Each row of a before or after table is a point. One or more steps were done to the points. Then noise was added and the rows were shuffled. The steps act on columns, c1 being the first. What was done? A step turns or swaps two columns, mirrors them in a line or flattens them onto one, adds a multiple of one to another, or multiplies or shifts one. Angles are multiples of 10 degrees, from the lower column toward the higher: turns from -170 to 170, lines from 10 to 170 but not 90. Use the fewest steps. Two steps may share a column if one is a turn and the other turns, adds or multiplies; they go together, in the order done. Otherwise the lowest column goes first.

Before, 14 rows:
[[ 2.7  5.1 -0.2]
 [ 5.9 -0.7 -4.4]
 [ 2.0  3.0 -1.5]
 [-0.5  4.4  2.6]
 [ 0.9  4.2  4.0]
 [-3.1  2.2  1.8]
 [ 4.2 -1.8 -4.4]
 [-1.7  3.9  1.9]
 [-2.1  6.7  1.4]
 [ 3.8  1.7 -2.4]
 [ 4.9 -0.4 -2.7]
 [ 3.6  2.1  1.6]
 [ 3.6  0.4 -2.6]
 [-0.5  5.8 -2.3]]
After:
[[-0.3 -2.2  5.8]
 [ 3.9 -4.2 -1.9]
 [ 2.0 -1.4  3.0]
 [ 3.7 -2.4  1.7]
 [ 2.7 -0.6  5.3]
 [-3.1  1.8  2.3]
 [ 0.7  3.9  4.4]
 [ 5.9 -4.3 -0.9]
 [-1.7  2.1  3.8]
 [-0.8  2.7  4.6]
 [ 3.9 -2.4  0.6]
 [ 3.8  1.8  2.1]
 [-1.9  1.5  6.7]
 [ 4.9 -2.7 -0.5]]
Steps: swap c2 and c3

Before (11 x 8):
[[-2.9  2.4  2.8  2.6  0.6  2.4  3.3 -1.6]
 [ 3.5 -3.6 -1.4 -5.6  4.4  0.9  2.7  1.2]
 [-0.6 -3.4 -1.7 -3.9  2.4 -1.1 -2.5  1.4]
 [ 1.6 -2.2 -4.4 -5.8  4.0 -1.7  5.4  3.7]
 [ 0.6  0.5  6.0 -1.0  1.1 -0.3  0.2  3.8]
 [ 3.4  0.5  0.2  4.9  1.6  1.8  3.4 -4.4]
 [ 3.0  0.0  0.7 -0.1 -3.4  9.3  1.8 -1.7]
 [ 0.6 -7.2 -1.4 -7.3  5.0 -3.8  5.7 -0.1]
 [ 1.0  2.1  2.8 -0.4 -3.7 -4.0 -2.7 -0.8]
 [ 1.5 -6.0 -1.9 -3.1  4.1 -0.6  3.2  4.3]
 [-0.9 -1.5  2.5  2.5 -2.5 -2.1  2.7  1.4]]
After, 11 rows:
[[ 2.6  8.2  2.9 -2.7  0.5  2.2  3.4 -1.7]
 [ 0.1  6.1  0.8  2.7 -3.2  8.9  1.5 -1.7]
 [ 2.2  4.5  2.7 -1.0 -2.5 -2.3  2.7  1.3]
 [-0.9  6.4  6.2  0.4  1.2 -0.1 -0.1  3.8]
 [-3.9  2.5 -1.8 -0.5  2.4 -1.0 -2.7  1.5]
 [-5.7  3.9 -4.5  1.4  3.9 -2.0  5.4  3.6]
 [-0.4  8.3  2.7  1.0 -3.5 -4.0 -3.0 -0.7]
 [-5.6  2.5 -1.5  3.6  4.2  0.7  2.6  1.2]
 [-3.1 -0.1 -1.8  1.6  4.1 -0.5  2.8  4.2]
 [-7.5 -1.1 -1.7  0.5  5.0 -3.9  5.8  0.0]
 [ 4.8  6.5  0.1  3.2  1.7  1.8  3.2 -4.4]]
Steps: swap c1 and c4; shift c2 by 6.0

Before, 8 rows:
[[-4.0 -0.8  0.5  2.2  1.4  0.8  0.1  4.7 -0.8 -1.2 -1.0  3.4  6.7  2.4]
 [ 5.6  2.1 -2.2 -1.7 -5.1 -2.0 -2.3 -0.2 -1.1 -4.3 -1.9  4.4  3.6  0.9]
 [-1.5 -2.4  3.5  6.0 -2.7 -5.9 -1.2  3.4  0.9  0.3  0.5  2.3 -1.6 -0.7]
 [-4.2 -0.7 -5.4  4.3 -3.4  1.3  2.7 -1.3  4.6  0.0  6.6 -0.7 -2.3  0.1]
 [ 0.3 -2.4 -1.2  6.7  5.0 -6.0 -0.2 -1.5 -1.8 -3.2 -0.8 -3.8  1.8 -2.3]
 [-0.3 -2.2 -2.7  4.6  5.5  2.2 -1.1 -4.3 -0.2  5.2 -3.2 -5.3  2.2 -4.3]
 [-3.3 -3.0 -0.6  3.6 -4.8 -2.4  0.3 -0.1 -5.4  0.4 -3.7  2.8  1.6  2.3]
 [ 2.9 -1.6  4.5 -1.7 -1.8  1.3 -0.8  0.3 -2.0 -5.4  1.1 -3.2  3.7 -8.6]]
After, 8 rows:
[[-0.7 -1.7 -2.3  4.6 -4.1 -2.4 -0.5  5.3  0.1  5.1 -3.4 -5.6  2.2 -4.8]
 [-1.2 -2.5  3.7  6.1  3.4  3.6  4.4 -2.7  0.8  0.1  0.3  2.1 -1.8 -0.5]
 [-3.4 -2.9 -0.9  3.4 -0.1  2.1  1.3 -4.8 -5.1  0.2 -3.9  2.8  1.7  2.0]
 [ 5.9  2.0 -2.4 -1.5  0.0  0.2  3.2 -5.2 -1.5 -4.2 -1.7  4.5  3.6  0.7]
 [-4.4 -1.1 -5.4  4.4 -1.2  0.6 -3.1 -3.5  4.3  0.1  6.6 -0.9 -2.3  0.4]
 [ 2.7 -1.5  4.0 -1.8  0.2 -1.8 -0.3 -1.7 -1.9 -5.6  1.0 -3.2  3.5 -8.3]
 [-4.3 -0.5  0.6  1.9  4.8 -0.2 -0.7  1.0 -0.7 -1.3 -0.9  3.6  6.6  2.7]
 [ 0.4 -2.4 -1.2  6.8 -1.5  4.5  3.7  4.7 -2.1 -2.9 -0.7 -3.8  1.5 -2.1]]
Steps: swap c5 and c8; turn c6 and c7 by -140 degrees

Before:
[[ -4.6   4.6   2.2   2.5   1.0  -2.5  -3.6   6.7   1.8   6.8  -1.3  -1.6
    3.0   0.2   2.3  -4.8   1.5   1.1  -2.6  -1.8   2.1   4.4  -6.2  -0.3
    1.2   1.5   3.2  -6.1  -2.8   3.6   3.5  -3.7]
 [  5.1   3.3  -3.2   6.1  -0.3  -4.3   1.3   4.5   2.0   0.9   0.5  -3.8
   -3.6  -0.9  -0.3   2.9  -6.2  -0.2  -3.4  -2.0  -0.7  -2.7   1.1  -2.3
   -1.1   6.3  -5.6   1.2  -1.0   4.9  -2.2   1.0]
 [  1.8   6.3  -1.4   7.0  -0.9   0.4  -0.1   1.1   1.2  -1.2   2.2   2.3
   -4.7   4.7   0.7  -1.9   0.2  -1.1  -2.7   3.6  -0.1  -1.5   3.4  -2.8
    2.0   1.1  -2.4   0.7   3.9  -0.1  -0.7   1.5]
 [  1.6   3.1   4.2   0.6   2.1   4.2  -5.7  -4.8  -1.3   2.7   7.3   3.5
   -3.4   3.8  -0.6  -1.8  -2.3  -2.7  -0.5   2.5   0.9  -0.6  -1.4  -1.2
    1.8  -1.8  -1.7  -1.5   4.3   1.7  -0.8  -3.0]
 [ -3.7  -2.4  -0.9   5.6   5.6  -4.5  -1.7   1.3   5.4  -3.6  -3.1  -0.9
    1.3  -2.9  -5.4  -0.4  -0.8   4.8  -3.0  -3.2  -0.5   0.5  -5.0  -0.6
   -4.5  -0.2  -4.4   2.2  -6.3   2.5   0.9  -3.7]
 [  1.0   4.7   2.5   1.0   4.7   5.4  -1.9  -3.2  -2.7   4.3   4.1   5.5
    0.1   3.7   4.1  -2.3   1.8   0.0   0.6   0.8   3.0   1.2  -5.6   0.8
    0.1  -0.6  -0.5  -2.7   3.9  -6.2   0.7  -4.6]
 [ -2.5   4.5   1.8   2.4   5.4   2.9  -4.6  -1.3   3.2   2.5   3.2   1.3
    2.7   6.4  -0.4   0.0  -0.1  -2.2   2.8  -1.8   3.1   0.7  -2.4  -1.3
    3.3  -2.3   0.7  -3.4   3.5  -5.5  -0.1  -3.0]
 [  0.1   2.4  -3.3  -0.7  -0.9  -4.6  -2.1   4.6   2.5   6.2  -1.5  -3.3
    4.7  -7.2  -2.6  -5.3   0.8   4.9  -2.8  -2.6   5.1   4.7  -3.1   4.8
    3.7   4.9   5.6  -4.7  -3.7   6.3   5.1   0.6]
 [  3.3   0.6   2.0   4.8   0.4  -4.1  -0.1   6.9  -0.4   1.4   1.5  -0.2
   -3.5   4.4  -0.9  -0.3  -3.0   0.8  -3.4   1.8   3.1  -3.9   0.5  -3.0
   -0.6   4.5  -0.6   2.7   5.5   1.6  -1.6   2.1]
 [  1.4   1.7   1.7   5.0  -1.2  -1.9   3.9   4.1   2.6   1.5   3.7   0.1
   -2.0  -2.6   0.9  -2.3  -2.1  -3.9  -1.2   0.6  -0.8  -3.4   3.2   0.1
    1.9   3.8   0.4  -0.2   3.5   2.1  -2.2  -0.9]
 [  2.5  -3.3  -3.1   8.1   5.3  -3.4   1.6   2.6   5.3   0.0   0.9  -5.5
   -0.9  -2.2  -2.0   3.3  -3.5   3.3 -10.1   1.0   1.8  -2.2  -3.2  -4.9
   -1.6   0.6  -2.5   5.8  -4.8   5.0   3.1  -2.9]
 [ -1.8  -2.6  -3.0   2.7   2.5   1.4  -0.5   1.5   7.2  -2.0  -0.5  -0.2
    0.8  -3.5  -6.6   2.2  -1.9   6.6  -4.9  -4.5  -1.8   2.3  -3.1  -6.0
   -3.8  -0.2  -4.3  -0.5  -1.2   1.2   2.1  -7.5]
 [  2.3   3.0   2.1   2.8   5.0   0.2  -2.3  -1.7   1.4   2.6   3.1   2.5
   -1.5   2.3   1.1   0.2   3.4  -0.7  -0.9   1.4   0.8   1.6   1.6  -2.1
    0.0   1.5   0.4  -5.5   4.4   0.4  -5.0  -1.6]]
After, 13 rows:
[[  2.7  -3.1  -6.5   8.2   5.2  -3.5   1.3   2.6   5.6   0.0   0.7  -5.6
   -1.1  -2.3  -1.8   3.2  -3.5   0.2 -10.2   1.1   1.8  -2.0  -3.1  -5.0
   -0.7  -2.6  -0.8   6.0  -0.5   5.0   3.3  -2.9]
 [  5.0   3.5  -2.0   6.2  -0.2  -4.4   1.4   4.6   1.9   0.7   0.5  -4.1
   -3.2  -1.0  -0.2   3.0  -5.9   1.5  -3.4  -2.1  -0.8  -2.7   1.0  -2.4
   -0.7  -8.1   2.7   1.3  -2.4   4.7  -2.4   1.2]
 [  1.4   1.5   5.3   5.1  -1.1  -1.9   3.7   4.2   2.6   1.5   3.6   0.2
   -2.3  -2.5   0.9  -2.2  -1.9   1.5  -1.2   0.5  -0.6  -3.4   3.3   0.2
    0.6  -1.3   3.7  -0.1  -0.3   2.2  -2.6  -0.7]
 [  0.1   2.4  -6.8  -0.7  -0.9  -4.7  -2.2   4.7   2.6   6.4  -1.5  -3.0
    4.9  -7.3  -2.7  -5.1   0.7  -2.0  -2.9  -2.4   5.0   4.7  -3.2   4.8
    1.6   2.3   7.1  -4.6  -1.2   6.4   5.0   0.5]
 [  1.9   6.4   3.2   7.0  -0.8   0.3  -0.3   1.4   1.3  -1.1   2.1   2.2
   -4.8   4.6   1.0  -1.8   0.3  -0.2  -3.0   3.6  -0.4  -1.5   3.6  -2.8
    0.9  -2.3   0.1   0.8  -3.1  -0.2  -0.5   1.5]
 [  1.5   3.0   6.5   0.5   2.0   4.1  -5.5  -4.8  -1.4   2.7   7.4   3.4
   -3.4   3.6  -0.8  -1.7  -2.4  -0.5  -0.7   2.5   1.1  -0.8  -1.3  -1.1
    0.6  -0.7  -2.3  -1.3   1.8   1.7  -0.7  -3.0]
 [ -1.8  -2.4  -5.6   2.6   2.2   1.3  -0.5   1.8   7.3  -1.8  -0.3  -0.2
    1.0  -3.4  -6.6   2.2  -2.1  -4.5  -4.9  -4.3  -1.8   2.1  -3.2  -5.9
   -1.6  -3.7  -2.3  -0.8  -2.0   1.4   2.1  -7.7]
 [ -3.7  -2.5  -7.6   5.8   5.6  -4.6  -1.6   1.3   5.3  -3.4  -3.2  -0.8
    1.1  -3.0  -5.2  -0.5  -0.9  -1.1  -3.1  -3.1  -0.5   0.4  -5.0  -0.6
   -1.6  -3.6  -2.3   2.3   2.6   2.5   0.7  -3.6]
 [  3.5   0.6   4.6   4.8   0.4  -4.2  -0.3   7.1  -0.5   1.4   1.6  -0.1
   -3.4   4.3  -0.9  -0.4  -3.1  -3.4  -3.4   2.2   3.0  -4.1   0.4  -3.0
   -0.2  -2.8   3.7   2.6  -1.2   1.7  -1.6   2.1]
 [ -4.7   4.6  -2.0   2.5   1.1  -2.5  -3.5   6.5   1.9   6.9  -1.1  -1.6
    3.0   0.2   2.4  -4.8   1.5  -0.2  -2.5  -1.5   2.0   4.5  -6.4  -0.4
    0.5   2.0   2.8  -6.2   3.2   3.7   3.4  -3.6]
 [  0.8   4.5   3.8   0.8   5.0   5.5  -2.0  -3.2  -2.4   4.3   4.2   5.5
    0.3   3.4   4.2  -2.5   2.0  -2.3   0.9   1.1   2.9   1.3  -5.5   0.7
    0.1  -0.1  -1.1  -2.6   0.5  -6.1   0.6  -4.6]
 [ -2.5   4.4   4.6   2.4   5.7   2.8  -4.4  -1.3   3.1   2.3   3.2   1.2
    2.7   6.4  -0.2   0.1   0.1   0.0   2.8  -1.6   2.8   0.8  -2.5  -1.3
    1.4   1.9  -1.7  -3.1  -0.1  -5.3   0.0  -3.2]
 [  2.2   3.1   4.5   2.9   5.0   0.2  -2.3  -1.8   1.5   2.6   3.2   2.4
   -1.5   2.2   1.0   0.0   3.4  -2.0  -0.9   1.4   0.6   1.8   1.7  -2.1
    0.2  -0.5   1.5  -5.6  -0.1   0.3  -4.8  -1.7]]
Steps: turn c3 and c29 by 120 degrees; turn c3 and c18 by 150 degrees; multiply c25 by 0.4; mirror c26 and c27 in the line at 60 degrees
